Each row is a point. Each copy is the shape, with its points in the same order, stretched, turned, moved and blurred by noise. Is it also mirrored, or only turned?
(in the rows, 128 means zero)

Shape (8 x 2):
[[146 186]
 [ 89  72]
 [130 111]
 [154 145]
 [117 160]
 [166 149]
 [100  62]
 [165 169]]
Copy 1 (8 x 2):
[[156 182]
 [ 97  70]
 [142 118]
 [174 143]
 [126 146]
 [176 155]
 [116  67]
 [181 159]]
Copy 1 is: only turned
Copy 2 (8 x 2):
[[115  76]
 [141 223]
 [155 156]
 [156 107]
 [104 119]
 [165  96]
 [160 224]
 [149  78]]
Copy 2 is: mirrored
Copy 3 (8 x 2):
[[190 122]
 [ 65 112]
 [118 141]
 [153 141]
 [154 108]
 [158 156]
 [ 49 128]
 [175 148]]
Copy 3 is: mirrored
Copy 4 (8 x 2):
[[167 217]
 [113  60]
 [120 132]
 [127 198]
 [164 160]
 [123 216]
 [ 98  73]
 [141 225]]
Copy 4 is: mirrored

Shape (9 x 3):
[[152 149 142]
 [130 120 174]
 [116 107 103]
 [161  99 110]
 [103 114 148]
 [ 48 150  90]
 [174 125 120]
 [108 123 119]
 [159 131  85]]
Copy 1 (9 x 3):
[[118 128  83]
 [107 154 103]
 [132 116 157]
 [ 83  90 131]
 [140 147 145]
 [222 150 181]
 [ 93  96  90]
 [145 129 138]
 [122  84 116]]
Copy 1 is: mirrored
Copy 2 (9 x 3):
[[ 97 112 124]
 [132 129 153]
 [140 118 104]
 [112 156  97]
 [148 118 149]
 [172  39 109]
 [ 98 144 102]
 [138 104 123]
 [109 125  75]]
Copy 2 is: only turned
Copy 3 (9 x 3):
[[112 126  91]
 [125 162 134]
 [151  83 124]
 [166 124  95]
 [132 120 145]
 [102   7 150]
 [143 129  78]
 [132  87 129]
 [143  79  75]]
Copy 3 is: only turned
Copy 4 (9 x 3):
[[101 174 137]
 [ 86 136 100]
 [162 127 148]
 [132 135 166]
 [127 118 107]
 [219 135 112]
 [113 159 169]
 [154 130 127]
 [156 172 180]]
Copy 4 is: only turned

Shape (10 x 4):
[[111 185 143 126]
 [133 188 175 194]
 [153  66 108 134]
 [119  98 116  68]
 [147 190 160 126]
 [ 44 162 205  95]
 [151 110  80 124]
 [184 132 103 170]
 [ 84 131 162 128]
 [ 90 103 108 155]]
Copy 1 (10 x 4):
[[ 88 109 137  93]
 [100 163 158  40]
 [218 145 120 147]
 [179  73 123 164]
 [100 124 172 101]
 [116   7 134  53]
 [158 159 110 162]
 [151 206 140 130]
 [146  82 122  80]
 [157 134  77 105]]
Copy 1 is: mirrored
Copy 2 (10 x 4):
[[142 125 163 167]
 [186  66 172 145]
 [128 127  85 100]
 [ 94 176 120 123]
 [194 127 173 146]
 [ 51 132 211 133]
 [142 139  84 143]
 [208 103  96 137]
 [ 80 115 156 130]
 [ 69 101 102 140]]
Copy 2 is: only turned

Shape (12 x 6):
[[105  79 179 149 140 147]
 [178  93  72 112 100 152]
 [102 161 176 109  52  70]
 [184 156 105  64 141 162]
 [ 97 133 124 157 119 158]
 [145 109  64 131 109 119]
 [ 73 140  96  67 129 120]
 [182 101 176  91 184 172]
 [164 168 161  82 178 171]
 [103 152 161 189  84 107]
 [130 186 127  77 113  78]
 [157  81 147 135  97 177]]
Copy 1 (12 x 6):
[[161 106 160 142 163 118]
 [116 189 113 186 188 172]
 [106 109 110 148  28 116]
 [138 241 132 134 150  94]
 [188 135 115 150 127 147]
 [124 152  71 166 170 171]
 [152 154 101  71 117 148]
 [146 209 198 130 185  50]
 [176 223 166 112 133  46]
 [167  98  92 175  71 119]
 [119 168  91 109  62  88]
 [150 158 169 200 169 146]]
Copy 1 is: mirrored
Copy 2 (12 x 6):
[[103  63 203 168 119 136]
 [142 190 189  95 152 110]
 [141 136 105 199 195 149]
 [112 173  99  24 202 137]
 [159  86 183 141 140 130]
 [168 166 159 116 138 124]
 [143 132 113  82 161 210]
 [ 56  97 153  75 139 116]
 [ 90  91 106  37 179 125]
 [164  88 169 214 151  91]
 [148 155  65 107 180 161]
 [104 128 209 136 167 102]]
Copy 2 is: only turned
Copy 3 (12 x 6):
[[145 106 100  86 178 121]
 [ 99  42 128 126 114  87]
 [184 215  54 194 124  12]
 [106 111 151 131  61 133]
 [128 120 107 141 180 140]
 [ 93  91 146 143 138  73]
 [ 39 179 115 120  89  94]
 [141  90 151  67  99 159]
 [138 146 154 117  90 177]
 [206 164  96 188 210  84]
 [128 218 143 178  81  54]
 [157  42  77 108 149 110]]
Copy 3 is: mirrored
Copy 4 (12 x 6):
[[116 136 101 113 203  64]
 [117 144  99  76 114  99]
 [173  52 142 116 150  85]
 [ 50 134 130 154 107 163]
 [120 109  89 144 135  61]
 [117 147 144  74 121  68]
 [ 62  94 140 113 141  72]
 [ 49 186 124 160 193 139]
 [ 45 146 136 207 132 163]
 [181  97 113 139 130  62]
 [ 98 107 194 151 120 131]
 [129 128  47 106 148  96]]
Copy 4 is: only turned

Shape (14 x 8):
[[ 99 140 157 113 141 115 117 165]
 [120 113 109 172 159 151 140  37]
 [105 213 122 130 177 154 119 142]
 [125 113 124 133 199 115 159 130]
 [206 129 118 176 134 158 153 163]
 [163 155  94 145  87 124 109 116]
 [119 108  54  78 142  43 158 112]
 [140  96 131 162 151 161  89 104]
 [139 100 114  80  75 171 150 160]
 [108 198 110  96 110 154  77 134]
 [ 71  92 134 220 142 114 134 181]
 [136 149 136 110 143 106 113 117]
 [147  97 123 136 145  84 111 121]
 [131 166 148 165 151 137 181 137]]
Copy 1 (14 x 8):
[[ 83  77 144 142 145 127 138 141]
 [178 142  24 134  72 119 113  67]
 [ 84  97 106 166 141 164  45 135]
 [137  70  87  83 146  97 105 102]
 [195 145 134 125 145  64 105 174]
 [120 170 155 160 105  97 112 109]
 [ 88 111 169  57 151  74 115   7]
 [134 135  58 117  81  95 128 146]
 [129 185 164 119 170 129 207 141]
 [ 48 152 146 172 116 168  97 135]
 [106  72  54 190 178  11 164 139]
 [114 102 145 119  95 127 105 109]
 [127  95 133  95  93  65 125 101]
 [180  92 103 172 160 113 103 115]]
Copy 1 is: only turned
Copy 2 (14 x 8):
[[133  72 131 133 167 108 161 127]
 [ 83 198 152 116 124 151  96 129]
 [108  80 186 164 160  67 131 142]
 [ 83 107  97 146 169  98 125 129]
 [140 128  79 199  73 105 126 178]
 [181 163 126 125  85 100 150 149]
 [147 149  84  63 169  56 173 131]
 [121 143 112 146  98 152 103 100]
 [157  80  76 111  62 109 136 147]
 [163  87 175 119 115  74 159 116]
 [151 107 116 153 186 154  75 143]
 [125 124 131 127 138 101 174 116]
 [151 152  85 125 135 113 159 106]
 [101 108 149 165 144 111 123 184]]
Copy 2 is: mirrored
Copy 3 (14 x 8):
[[148 145  88 145  97  97 106 136]
 [ 74 129 158 136 136 183  70  85]
 [141 161  46 165 110 165  73 124]
 [110 167  62  98 129 137 123  92]
 [164 141 135 112 158 174 163 107]
 [136  84 165 153 101 156 138 143]
 [ 47  89  70  85  65 120 160 147]
 [155 108 154 150 158 119  72 125]
 [137 140 137  97 101 124  98 205]
 [158 101  99 181  80 133  57 192]
 [116 195 104 164 164  89 143 133]
 [137  98 115 133  93 125 103 112]
 [131  82 141 124 124 105 139 116]
 [125 186  99 128 110 180 140  71]]
Copy 3 is: only turned
Copy 4 (14 x 8):
[[135 117 150 107 130 144  95  56]
 [174 149 123 133 141  20 180 164]
 [197  50 182 111 120 116  78 119]
 [220 165 120  84  99 112 134 100]
 [191 110  66 218  81  73 123 109]
 [136 105 110 215 138 127 135 173]
 [181 175 109 104 136 230 155 193]
 [169 146 112 163 161  41 129 102]
 [122  79  35 134 186 129 158  82]
 [119  42 161 145 199 138  87 132]
 [216 137 134 180  87 130 164   9]
 [130 137 146 130 126 134 103 129]
 [160 181 115 149 110 124 128 123]
 [176  99 125 136  72 100 135  93]]
Copy 4 is: mirrored

Shape (15 x 9):
[[112 157  74  80 144  70 204 140 173]
 [112 135 179 103 156  99 117 153 157]
 [110 111  96 169 142  81 174 125  74]
 [ 76 113 150 150 140 149 137  95 191]
 [199 156 150 196 100 202 161 104 120]
 [106 105 154 149 198 185 142 104 125]
 [127 115 111 186  78 123 109  78  75]
 [172 188 149 133  55 113 134 172  76]
 [114 185 180 128 145 140 130  81 123]
 [176 156 141 101  61 139 147  79  99]
 [170 130  91  95 106 126  88  69  56]
 [117 150 127  94 145 195 154 158 127]
 [ 96 179 135 161  73 109 141 116 183]
 [ 81 122 140  84  49 147 169 124 159]
 [103 146 170 167 168  84 153 112 177]]
Copy 1 (15 x 9):
[[ 47  98  44  68 110 188 152 113 172]
 [112 154  74 154  97 127 143 158 146]
 [ 56  72  86 127 132 190 134  50 116]
 [138 132 113 117  72 156  93 118 193]
 [173  92 205 150  70 158 244 118 151]
 [ 93 164 145 170 141 149 113 134 216]
 [171  53 125 137 136 136 153  54  86]
 [153  55 126 135 105 131 249 149  41]
 [111  68 119 176  89 102 147 178 148]
 [165  40 124 104 122  72 228 110  90]
 [148  70  92 136 211  77 193 106  95]
 [100 159 144 122 143 137 159 187 180]
 [174  74 100 103  47 179 149 120 131]
 [152  96 121  41  82 103 136 112 108]
 [ 94 105  78 160  45 185 127 114 173]]
Copy 1 is: mirrored
Copy 2 (15 x 9):
[[122 181 146 139 183 150  38 186  60]
 [ 72 147 133 107  97  84 121 116  88]
 [105 177  99 186 131 173 146 175 139]
 [ 88 157 173 120 100 140  96  91 199]
 [208 120 116 113 103  64 118 206 239]
 [ 84  94 145 187  96 111 115 111 214]
 [166 164 135 156  90 158 175 138 162]
 [187 114 104  74 115 104 160 220  74]
 [125 114 163 130  34 110  92 165 118]
 [202 117 167 128 103  88 146 203 102]
 [184 104 157 198 123 110 184 141  50]
 [128  44 149 116 151 130  97 155 151]
 [165 184 154  59  84 161  67 152 137]
 [130 124 213  87 136 167 134 162 133]
 [ 83 211 128 121  71 105  72 134 147]]
Copy 2 is: only turned

Shape (14 x 9):
[[155 142  54  87 122 137  87 151  78]
 [141 163 128 143 113 145  83 152  98]
 [148 130  39 105 147  68 125  44 173]
 [ 96 170 114  95 113 158 129 126 171]
 [135  88  95 124 137 161 131  98 106]
 [101 134  76 123 128 162 122 101 129]
 [ 53  98  83 135 166 137 140 154  93]
 [176 144 124 173  94  70 203 170 167]
 [172  94 130  73 119 169 104  83  67]
 [188 129 114  99  93 143 128  85  91]
 [150 112  93 110 132 125  93  91 183]
 [159 117  98 109 161 151 158 109 108]
 [131 147 131  41 153  92 174 133 100]
 [104  52  93 124 110  88  96 124 154]]
Copy 1 (14 x 9):
[[185 154  62  92  48 115 108  80  74]
 [149 153 151  95  60  98  94 122 110]
 [106  86  36 145 189 108 152  71 179]
 [144 172 110 145 127 103 118 136 126]
 [150 111  61 180  76 149 121  95 130]
 [173 139  67 160  88 146 120 108 158]
 [190 131 114 177 116 242 110 134 113]
 [117  68 175  77 174  36 173 218 109]
 [ 95 134  54 174  31 132 105  51  96]
 [102 124  62 130  62  68 137  93 110]
 [123 115  82 159 147  91  97  80 135]
 [147 115  94 175  81 127 150  91 114]
 [ 73 135 117 137 144 147 169  95  64]
 [112  82  70 153 163 157  60 122 106]]
Copy 1 is: mirrored
Copy 2 (14 x 9):
[[ 92 103 174  92  96 109 200 114 102]
 [157 169 146  79 107  88 169 111 108]
 [  7  88 123 176 184 156 109 115 134]
 [146 148 141 142 121 140 138 175  72]
 [ 99 139 151 148 102 157 167 146 163]
 [107 151 148 161 117 119 168 140 123]
 [119 145 191 185  47  90 136 122 140]
 [146 102  41 119 143 131  75 179 160]
 [109 115 203  78  95 204 202 141 134]
 [118 103 166  86 139 174 179 149 144]
 [ 66 143 108 147 138 182 148 125 114]
 [ 94 125 149 122 103 148 138 192 141]
 [114  66 214  87  74 177  86 187  82]
 [ 85 104 136 175  98 176 139  60 143]]
Copy 2 is: mirrored
Copy 3 (14 x 9):
[[ 59 124  66 163 114 155  87 153 154]
 [127 137  91 170 110 142 115 111 144]
 [ 80 149 119  54 122 143 123 191 161]
 [114 104 151 155 114 106 131 156 167]
 [118 108  74 114 173 104 126 132 148]
 [117 122  96 145 151 105 129 174 164]
 [138 118 106 167 203 115 119 173 122]
 [132  88 144  79 122 232 194 113 126]
 [104  99  61 110 134  79  98  88 131]
 [100  96  69  93 108 125 126 107 135]
 [ 89 147 126 107 138 118 124 136 171]
 [130  94  94 104 147 138 101 130 154]
 [115  65 146 110 103 144  87 134 104]
 [ 75 154 115 114 197 114 160 136 118]]
Copy 3 is: mirrored
Copy 4 (14 x 9):
[[ 68 163  56  86 131 117 117 145  82]
 [ 92 138 100 178  75 126 112 113 104]
 [ 73 105  52  65 213  55 166 146 182]
 [ 98 105 118 132 118 175 183 139  85]
 [167 163  99 109 163  93 169 128 117]
 [133 137  88 134 161 122 181 133  97]
 [205 145 124 148 216 140 121 142 105]
 [113  65  61  88  99 189 130  92 163]
 [134 197 105 105  99  64 165 158 122]
 [101 159  55  97  80  87 173 149 134]
 [ 87 130 113  95 172 103 174 107 153]
 [151 131 103  73 140  90 148 135  88]
 [117 117 121  68 122 126 117 204 115]
 [146 174 112 122 230 134 157 117 217]]
Copy 4 is: mirrored

Shape (14 x 11):
[[153 152 147  75 129 158 149 128 117 103 156]
 [131 134 171 126  93 119  97 163 151 186  94]
 [173 105 102 112 111  86 138  97 120  97 130]
 [116 109 117 157 162  81 179  86 134 144 149]
 [ 96  83 101 113 111 120 168 110 135 116 166]
 [130 108  99 147 170 109 140 135 123 104 144]
 [133 153 137 103 130 133 122  76 144 117  98]
 [ 84 146 150 179  97  70  92 146 170 120 128]
 [101  90  81 108 159 120 156  88  70  97 126]
 [124 124  95  92 152  89 174 131  91 116 151]
 [119  92 189 100 137 136 130 183 193 128 100]
 [141 134 200 174  82 166 119 172 169 146  83]
 [121  74 141 104 162  97 145  93  78 100 181]
 [157 154 127 137 100 144  50 133 178 163 135]]
Copy 1 (14 x 11):
[[144 161  83 130 140 113 122 101 151  98 135]
 [128 161 127 126 135  83 135 138 131 211  87]
 [127 146 123 110  95 162 125  78 118 135 147]
 [169 144 131 109  81 113 135 122 101 137 211]
 [127 113 146  95 138 120 125  94 101 104 173]
 [140 128 125  94  86 133 145 126 103  91 143]
 [126 152 114 148 121 137  91 143 142 160 140]
 [154 133 196 128 102  83 114 127 128 173  90]
 [101 117 129  87 108 160 138 138 137  90 193]
 [125 141 102 101  85 100 150  86 135  92 192]
 [102 184 135 101 149  84 102 134  98 139  67]
 [140 181 157 169 165 111 135 138 107 172  49]
 [153 146 137  55 121 151 129 126 155 120 179]
 [168 113 116 131 131 118 115 139 130 194  57]]
Copy 1 is: only turned
Copy 2 (14 x 11):
[[115 143 103 149 103 119 166  98 149 135 126]
 [129 131  54 117 142  98  91 137  89 100 174]
 [111 160 143 138 168 111 163 119 138 160 119]
 [155 172 172 140 138 144 136 146 120 124  93]
 [140 168 155 201 128 135 166 143 119 146 112]
 [138 138 187 139 133 117 141 156 141 143 129]
 [ 86 157  93 107 121 102 155 124 100 134 123]
 [150 209 101 125 145  77  81 179 102 146 188]
 [107 129 192 140 115 161 166 120 101 164  94]
 [159 145 160 156 123 154 161 119 137 156 130]
 [130 130  65 158 122  87 107 168 132 155 128]
 [ 87 138  63 126 123 115  91 177 122  86 161]
 [119 159 164 176 127 134 143 100 126 193  88]
 [129 154  88 108 147  33 111 132 114  75 183]]
Copy 2 is: mirrored
Copy 3 (14 x 11):
[[121 133 131  68  87 108 102 153 119  92 116]
 [ 67  97 126 152  92 128 185 136 112 140 154]
 [134 147 145 126 102  60 166  86 145 117  81]
 [140 141 197 123 145  63 154 144 126 129 123]
 [149 113 158 144 127  98 104 155 186  90 112]
 [155 136 166  83 167 118 163 121 156 141 113]
 [112 143 142  92  86  61 109 122 114 161 120]
 [ 86  78 207 116 115 105 175 118 199 152 128]
 [168 153 148 101 149  81  85  79 138 105 131]
 [144 141 158  91 129  84 143 112 149  79 137]
 [ 79 118 112 104 140 119 132 195 199 154 113]
 [ 50 128 133 128  94 173 143 151 121 163 143]
 [143 136 172 107 194  69 110 108 145  64  89]
 [ 92  57 134 136  92 119 195 148 101 187  94]]
Copy 3 is: mirrored
Copy 4 (14 x 11):
[[133  91 168 101 117 179 167 144 115 156 162]
 [ 54  92 121 201 130  96 118  95 191 146 101]
 [192 110 160 116 156 189 112 119 136 108 147]
 [118 139 108 112 175 135  75  97 111  74 163]
 [166 121 140  95 112 129  90  94 111 134 159]
 [130 107 104  67 170 152 139 125 109 126 109]
 [107 129 156 156 142 174 113 136 114 163 140]
 [105  82 126 149 170  47  51 176 141 155 112]
 [176 178 105  49 152 184 167  93 115 130 131]
 [172 119 101  70 163 171 165 102 123 121 163]
 [ 31  74 155 139 144  75 120  59 124 222  95]
 [ 40  93 172 224 117  31 125 126 147 151  83]
 [157 144 140   7 163 190 116  93 139 108 162]
 [ 78  50 133 180 106 177  81 172 171 139  91]]
Copy 4 is: mirrored

Shape (15 x 12):
[[143 105 115 115 114 127  95 152 123 101 130  79]
 [135 152 120 121 133 131  80 158 135 226 150  79]
 [127 139 120 111 107 122 102  55  51 233 150  78]
 [116 158 108 125 109 113  93 119 161 120 120  88]
 [ 43 153 115 138 132 132  98 135  93 102 162 136]
 [ 88 110 137 112 141 137 158 140 142 126 146 136]
 [137 150 141 113 157 123 102 127 149 120 139 103]
 [109 111 130 182 123 137 180 130 148 218 166  97]
 [139  18 147 178 157  64 117 109 138 153  48  95]
 [132 107 122 127 132 110 115 136 149 108 169 110]
 [117 151 164 119 148 136 103 134 125 111 110  79]
 [147 155 151 157 130 139 146 137 144 103 140 146]
 [131 117 156 134  97  82 153 150 144 120 151 120]
 [118  50 143 112  97 134  79 134 142 161 131 112]
 [120 143 127 132 130 131 208 138 112 129 138 166]]
Copy 1 (15 x 12):
[[ 88 171 163 116 151 138 124 153 149 167 135 110]
 [170 173 176 125 143 198 159 113 133 123 115 167]
 [180  80 182 123 175 108 104 101 191  52 153 178]
 [142 186 127 130 169 127 117 104 112 139 162 121]
 [107 104 138 184 204  99 115  81 135 131 120  68]
 [141 123 112 149 117 160 113 133 158 171  94 112]
 [141 166 134 163 127 143 164 120 134 156 139 141]
 [204 112 145 157 120 179  70 135 148 127  82 160]
 [153  93 187 126 118 192  77 218 167 174 202  91]
 [128 159 152 156 104 131 123 117 145 166 125  94]
 [111 146 144 161 169 139 155 137 167 159 137 167]
 [131 122 105 174 125 135 115 108 101 169 112 160]
 [132 122 147 154 105 159  96  91 154 189 133 156]
 [ 98 143 171 118 127 214 109 169 191 119 145  90]
 [158  75  92 140 117 126  89 101 109 182  73 155]]
Copy 1 is: only turned
Copy 2 (15 x 12):
[[ 92 119 139 143 122 121 138 138 115  99  87 108]
 [148 117 139 153 131 122  53  58 103 106  58  91]
 [215 163 140 120  75 155 130  35 109  98  25 153]
 [128 124 135 104 145 131 134  95 107 147 119  71]
 [105 149 176  83 124 104 112 100 107 139 161 167]
 [119  84 138 117 138 106 102 127 124  96 151 156]
 [105 101 114 126 130 121 132 104 100 146 114 111]
 [180  54 175 124 101 111  41 102 144  93 107  98]
 [159 110 165 192 116   7 146 107 179  90  94 121]
 [103 107 129 125 105 107 100 132  91 102 116 102]
 [ 88  99 126 115 152 118 155  96 142 161  99 140]
 [105  93 128 116 104 132 111 136 145 173 153 108]
 [128 104 125  99 118  90  92 171 129 113 114 113]
 [121 143 138 131 111  68  92  80 143  42  85  95]
 [153  87 123 124 116 145  98 161 155 120 168 169]]
Copy 2 is: mirrored
Copy 3 (15 x 12):
[[185 113 126 142 113 119 129 149 112  79 161 183]
 [113 210 155 168 168 139 172 159 105 112 149 178]
 [ 60 151 167 159 175  76 208 165 162 105 166 127]
 [169 152 135 137 134 141 131 129 186  97 146 166]
 [ 87 171 170 131  72 110 100  92 155 105 144 149]
 [133 144 126 168 111 136 127 104 107 112 144  87]
 [178 149 128 151 154 123 151  89 136 114 154 164]
 [110 214 132 147 118 119 186 174  98 130  90  40]
 [223  98 213  94 175 101 119 205  93 205 115  63]
 [184 147 130 151  87 118 160 117 126 116 165 144]
 [175 143 120 135 182 111 105 104 126  88 143 162]
 [149 133  88 107 112 110 142  87 128 132 103 127]
 [176 147  73 156  93 103 126 142 123 154 154 108]
 [145 130 165 124 123 154 118 163  86 124 205 114]
 [ 96 114  77 167 103  98 157 106 115 131  88  78]]
Copy 3 is: mirrored

Shape (18 x 12):
[[208 132 160 101  84  78  60 133 117 162  81 129]
 [140 165  96 126 107 183 109 173 153 119 123 115]
 [124  99 161 186 132 119  94  70  94 161 128 115]
 [ 99  73  89 164 173 135 120 113 127 140 113 206]
 [125  72 140 180 140 114 128 115  79 128 105 128]
 [151 160 111 126  97 131 141 182 149 119 192 105]
 [175 127  93 121  99 139  69 175 168 157 122 130]
 [ 77 149 115 118 126 136 133 142 137 151 129 112]
 [ 92  49 101 143 136 171 132 165 135 116 129 170]
 [104 175 125 130 161 140 163 177 162 155 160 104]
 [169 111 146 118  58  75  73 112 118 203 110  95]
 [106  84 128 191 135 101 152 108  73 147  89 135]
 [123  99 150 164 136 109 145  93 121 125 130 144]
 [151 122  90  75 130 144  71 165 112 134 143 133]
 [140 146 164  91  96 132  57 182 157 151 120 123]
 [132 148  96 120 125 110  84 189 176 107 145  82]
 [ 92 166  96 125 104 139 154 147 162  80 160 109]
 [145 130 140 146  86  91  40 152  94 175 112 164]]
Copy 1 (18 x 12):
[[ 29 128 106 156 176  87 142 172 108  91  70  67]
 [187 142 142 132 110 147 165 139 165 122  90  86]
 [ 74 138 132  80 236 144  80 144 108 154 122 138]
 [151 131 198  60  95 155  78 106  68 225 108  93]
 [ 82 118 147 103 189 151  72  99 117 173 151 134]
 [136 125  78 134  93 193 198 159 163 139 129 118]
 [117 116 144 149 115 123 171 163 112 126  24  70]
 [156 111 124  86 102 154 104 131 142  94 115 138]
 [175 124 191  91  75 153 125  61 109 208  92 154]
 [159 123 124  95  51 213 166 167 171  92 134 120]
 [ 27  98  89 141 205  95  98 189  97  91  54 124]
 [ 81 123 147  98 171 162  21 108 106 165 162 143]
 [103 147 123  80 171 177 113 130  90 171 163 136]
 [135  98 152 105  86  77 176 116 159 122  78  68]
 [106 131 113 135 104 126 185 109 143  79  32 107]
 [134  89 116 146 120 160 197 135 130  81  85  89]
 [189 131  82 120 111 192 170 122 133 125 166 127]
 [ 65 121 111 122 147 109  75 118 121 140  32  75]]
Copy 1 is: mirrored
Copy 2 (18 x 12):
[[210  89 171 106 164  37  43 106 123 149  97  57]
 [125 155 211 103 156 112  85 112  99  83 146 136]
 [139 104  59 156 140  63 141 144 116 153 122 122]
 [166 112 124 196  99 105 178 152  73 214 129 182]
 [166 128  95 176 107  66 121 151 134 164 146 149]
 [125 144 182 100 146 101 138 117 141  36 183 121]
 [178 121 210  88 178  75  78 104 102 139 137 128]
 [116 162 149 126 138 125 149 138 115 128 161  91]
 [159 169 152 183 123 100 144  93  98 174 173 196]
 [140 164 150 106 132 160 161 168 126  80 167 115]
 [171 106 138  91 189   7  87 110 146 155 118  52]
 [158 133  98 191 112  62 139 185 138 171 147 137]
 [149 118  98 181 115  94 151 142 137 146 125 141]
 [151 131 184  86 109  87  97  84  75 143 143 128]
 [183 140 170  97 189 105  78  81  93 112 159  63]
 [139 125 185  78 157 131  90 129 135 119 187 105]
 [ 82 157 181 134 126 150 146 128 146  70 171 120]
 [193  89 141 135 178  41 105 138  73 134 151  76]]
Copy 2 is: only turned
